Every row gives one point. Each copy is the shape, with its points in the same order, stretched, turned, moved and blurred by noise. Say if it was mirrored as well.

Shape (5 x 2):
-22 -31
-25 22
-9 -9
51 10
8 -31
Copy 1 (5 x 2):
35 -14
7 33
12 -2
-49 -24
12 -31
Copy 1 is: mirrored
Copy 2:
-1 -26
-20 20
8 -2
57 38
26 -14
Copy 2 is: only turned
Copy 3 (5 x 2):
-13 -37
-21 15
-5 -10
60 5
12 -42
Copy 3 is: only turned
Copy 4:
-17 -27
-35 22
-8 -4
48 29
15 -28
Copy 4 is: only turned

Shape (6 x 3):
46 9 -3
-46 -26 -2
-7 -26 2
-10 39 1
24 16 -9
-9 40 -28
Copy 1, 6 rows:
-7 -6 60
7 -16 -48
5 -23 -7
-3 37 6
-14 5 30
-28 40 18
Copy 1 is: mirrored
Copy 2, 6 rows:
42 14 -16
-30 -27 6
11 -23 -3
-5 37 12
28 20 -16
-4 40 -24
Copy 2 is: only turned
Copy 3, 6 rows:
49 -8 2
-43 -36 -1
-8 -37 7
-2 25 0
29 -2 -5
3 23 -31
Copy 3 is: only turned

Shape:
-20 35 -12 -27 0 42
-20 -1 -12 13 -29 10
-9 37 1 -22 -14 18
-19 12 -2 -11 -17 -22
-24 -31 26 26 -2 -21
21 -16 -6 -5 42 5
0 49 3 -21 -36 11
36 6 -26 4 16 -16
-6 -6 47 34 11 -26
-21 16 24 -12 -26 -13
17 -4 -11 -25 -7 27
7 -22 3 15 24 4
Copy 1:
-15 18 -3 -22 27 60
-12 -7 -13 8 -25 31
-12 18 7 1 27 42
-27 0 -2 15 7 5
-20 -24 17 -6 -33 -25
26 -25 7 -30 22 -6
-16 30 9 30 21 51
31 -1 -14 2 21 -12
-1 -3 44 -8 -27 -23
-33 3 18 19 -3 18
12 -24 -8 7 30 35
17 -21 9 -22 -4 -8
Copy 1 is: mirrored
Copy 2 (12 x 6):
-12 -10 -53 -24 9 39
-23 13 -17 -7 -16 8
3 -18 -45 -18 -5 13
-14 -10 -17 -10 -8 -19
-29 -15 32 14 3 -13
21 4 6 -8 45 12
16 -20 -52 -13 -27 7
36 29 -8 -4 15 -13
-8 -25 17 39 9 -22
-12 -30 -18 -12 -17 -16
14 -1 -11 -33 -5 30
8 10 21 6 21 10
Copy 2 is: mirrored
Copy 3 (12 x 6):
-6 36 10 -35 6 43
-10 23 25 -3 -28 -1
-7 32 -5 -30 -6 25
-10 24 0 -28 -9 -23
-32 -19 12 18 -10 -26
23 -5 8 -1 39 -4
-3 36 -20 -36 -30 23
42 22 -10 4 14 -24
-28 -17 -28 30 5 -20
-29 10 -11 -23 -23 -10
26 1 12 -29 -5 15
4 -12 13 17 20 -12
Copy 3 is: mirrored

Shape:
32 0 4 -25 -19 -21 18 -11 10
-4 -26 12 -13 4 -16 15 -18 4
-9 -49 7 0 10 13 20 -20 -11
32 8 -3 -10 -39 6 -19 10 12
17 -4 10 -28 3 -9 -15 8 14
13 7 -9 35 13 -5 5 -14 12
6 6 -21 -6 -8 -33 -18 14 10
-12 -34 25 6 16 7 48 10 -4
27 -1 -22 1 -3 -1 -1 18 -1
4 16 4 51 25 -13 -15 24 -12
12 0 1 17 -26 -9 1 12 18
-41 -14 -2 2 39 23 23 -16 -5
15 0 7 -5 -28 -3 13 -4 -18
Copy 1, 13 rows:
43 3 -3 -26 -23 -18 18 -3 -18
12 -29 2 -17 -8 -13 10 -13 -1
-13 -45 4 -14 11 9 16 -12 -11
12 35 2 -17 -21 -15 -4 15 -38
26 4 1 -22 -12 -9 -17 11 0
11 12 -3 26 17 -15 16 -10 -2
16 5 -25 4 -25 -34 -13 18 1
-2 -40 22 -4 3 18 39 14 12
17 8 -23 3 -1 -5 6 25 -19
9 2 10 60 11 -8 -9 23 7
5 17 4 2 -13 -28 14 18 -12
-22 -27 -5 7 5 32 13 -21 27
15 -3 7 1 -28 -1 17 1 -34
Copy 1 is: mirrored
Copy 2:
46 1 4 -24 -21 -15 13 -26 10
8 -22 7 -9 7 -11 19 -28 -1
2 -46 6 2 7 15 29 -20 -6
39 7 -2 -18 -41 11 -24 -1 12
20 4 10 -28 1 -4 -9 -5 6
27 5 -17 35 9 12 2 -15 7
22 5 -21 -7 -7 -26 -17 7 7
4 -32 20 12 1 8 58 -2 -4
44 -5 -19 -7 -8 3 -4 13 4
22 15 -4 45 22 -3 -12 28 -18
29 -1 -1 14 -30 -4 -1 7 22
-33 -14 -15 9 29 26 39 -17 -11
30 -7 1 -6 -35 0 10 -14 -18
Copy 2 is: only turned
Copy 3:
3 -9 13 22 -19 6 1 -46 16
0 -25 4 -8 10 -11 3 -28 -1
15 -45 -4 -16 21 5 6 -16 -20
21 1 4 14 -51 22 -25 -18 14
-5 -4 20 5 -9 12 -28 -18 16
41 15 -11 12 12 -11 -3 -7 -2
-11 6 -9 22 -21 -11 -32 -7 11
6 -33 20 -1 23 -1 36 5 -16
10 0 -6 35 -13 19 -19 -2 -1
32 30 12 17 8 -19 -24 30 -29
23 -2 2 15 -29 -10 -3 -1 8
0 -7 -18 -31 45 9 21 6 -19
10 -6 5 12 -28 9 4 -28 -20
Copy 3 is: mirrored

Shape (17 x 11):
-11 -4 -29 40 -14 -6 13 3 21 -6 -38
-13 15 -17 8 -25 -31 -6 23 10 -10 7
-24 -7 1 -37 -4 -36 -28 -27 4 0 25
0 -31 34 -13 25 -12 27 1 19 2 39
-1 -20 46 -11 8 -16 2 1 -7 -33 26
45 -2 -29 36 -4 25 4 15 32 0 3
-19 5 14 -8 -8 -46 -44 -18 22 -20 21
14 -16 -11 34 16 6 -4 17 2 2 -16
-36 29 33 0 -38 -42 -36 -30 -2 22 24
11 22 -6 8 15 1 33 27 30 -13 -8
25 10 -29 13 21 3 9 6 -6 5 -16
2 -3 -26 26 19 21 -2 39 0 13 1
-34 10 41 -27 -5 -8 -29 -6 14 -25 20
-3 18 38 -13 7 -32 -25 -28 -5 -8 18
25 -11 -5 -2 -12 7 11 43 31 11 -43
27 0 -19 22 -10 -21 3 34 -1 -1 -11
-13 9 -12 -7 -47 -5 -8 -13 -10 -12 3
Copy 1:
4 -7 -16 30 -13 -28 -16 6 26 9 -26
0 2 -17 1 -21 -26 -1 8 -9 -23 23
-31 -27 -17 -15 -2 -2 6 -39 -27 -33 33
-11 -41 19 6 33 4 40 7 2 -5 50
3 -19 42 2 23 -6 27 3 -27 -39 31
51 1 -14 28 3 24 -11 12 33 2 4
-21 -2 -5 9 -5 -21 -2 -39 -15 -56 35
14 -9 -2 26 24 4 -17 18 3 8 -9
-36 6 1 18 -46 -5 15 -45 -50 -28 32
10 22 -4 -6 12 -10 13 27 30 -1 7
23 12 -18 1 23 0 -13 12 -11 13 -4
4 0 -23 18 19 14 -21 46 -4 10 11
-39 -6 14 -9 -1 11 13 -19 -17 -57 21
-11 7 15 3 9 -4 24 -35 -39 -38 30
15 -4 -35 19 3 8 22 37 17 -14 -35
35 -4 -26 22 -2 -17 1 29 -12 -1 4
5 -17 2 -15 -41 1 -10 -14 -23 -23 4
Copy 1 is: mirrored
Copy 2 (17 x 11):
-6 -3 -22 32 -29 9 3 -14 13 15 -44
-11 7 -22 17 -26 -22 -10 23 6 13 2
-26 -16 -16 -21 17 -29 -31 -7 4 -4 31
14 -19 24 -12 23 -1 21 -4 -3 37 37
16 -19 37 -9 0 -6 -5 2 -23 5 32
31 -6 -26 48 -3 35 19 14 31 -2 -6
-11 -9 2 4 -7 -33 -50 -6 16 0 30
8 -12 -4 36 7 27 -4 9 -3 13 -24
-60 -4 15 16 4 -57 -23 1 19 -14 27
26 35 -4 12 -7 11 20 6 12 27 -7
16 13 -27 28 22 16 6 3 -6 -2 -26
-5 6 -20 32 11 39 5 33 1 23 -13
-20 7 30 -21 -8 -8 -31 2 9 -4 38
-9 2 25 6 22 -32 -26 -9 -5 -15 26
24 1 -3 -3 -6 18 17 33 36 12 -48
22 -3 -18 31 -8 -5 1 32 0 8 -27
-27 -5 -21 3 -25 -14 0 4 1 -31 3
Copy 2 is: mirrored
Copy 3, 17 rows:
-13 6 -27 37 9 -2 7 7 29 5 -10
-8 24 1 4 -8 -31 -10 19 1 -2 24
-22 0 13 -28 4 -46 -30 -34 -16 15 34
-11 -33 36 -18 28 6 29 -21 0 9 52
-15 -31 47 -6 12 -5 3 -11 -27 -18 27
31 4 -21 17 14 35 -9 16 26 -2 16
-13 5 31 -3 5 -46 -44 -28 2 -1 27
3 -16 -5 26 35 20 -10 18 0 11 4
-25 46 51 8 -19 -39 -28 -34 -19 41 31
6 15 -4 -5 30 3 27 24 20 -17 7
14 5 -26 5 45 10 -3 12 -15 7 -4
-8 0 -14 9 43 28 -14 37 2 14 25
-42 7 52 -26 3 -14 -26 -28 -3 -17 30
-6 13 47 -9 17 -30 -24 -36 -29 7 19
8 -12 -11 -15 -1 15 12 31 33 15 -27
17 -2 -12 17 12 -10 -6 37 -5 8 3
-18 20 -16 1 -29 -11 -16 -13 -19 1 19
Copy 3 is: only turned
